Each point is reached from the start by the listed moves, each made once or not at all, plus a little noise. Say if it took an odd or an even number of moves. Then give how often each move was made.

Moves:
(1): 69, 5, 18, -29, 4
(2): -10, 79, -3, 1, 6
Start: 26, -10, 33, 11, 9
Points:
87, 74, 49, -14, 20 -> even (1, 1)
27, -9, 33, 13, 10 -> even (0, 0)

Moves:
(1): 59, -4, -1, 4, 13, 17, -9, -33, -25, -8, -20
(2): -6, 61, -9, -3, 6, 12, 7, 8, 3, -12, -7
(3): 6, 11, 60, 9, -23, -5, 2, -1, 17, -3, -2
(4): -1, 1, -14, 75, 3, -5, 9, -13, 9, 9, 23
(5): -8, 0, 11, 3, 37, -11, 7, -1, -7, 15, 4
(6): -4, -5, 4, 7, 10, 44, 0, -7, 4, 14, 8
(7): 4, 0, 1, 2, -19, 6, 49, -12, -6, 5, -5
(8): 8, -5, 0, 10, 7, 1, 10, 47, 1, -7, -9
(9): 14, -6, -12, -11, 12, -1, -1, 2, 38, 3, -7
Start: 8, -7, -1, 10, 4, 26, -4, -23, 26, 11, -2
Points:
77, -16, -2, 7, 48, 37, 43, -68, 26, 26, -31 -> even (1, 0, 0, 0, 1, 0, 1, 0, 1)
8, 54, 65, 37, 23, 73, 72, 10, 38, 23, -15 -> even (0, 1, 1, 0, 1, 1, 1, 1, 0)
86, 56, 39, 10, -6, 55, 44, -60, 54, -4, -44 -> odd (1, 1, 1, 0, 0, 0, 1, 0, 1)
88, -27, -23, 95, 30, 87, 53, -39, 48, 27, -15 -> even (1, 0, 0, 1, 0, 1, 1, 1, 1)
13, 59, 63, 32, 13, 28, 72, 16, 34, 9, -21 -> odd (0, 1, 1, 0, 1, 0, 1, 1, 0)
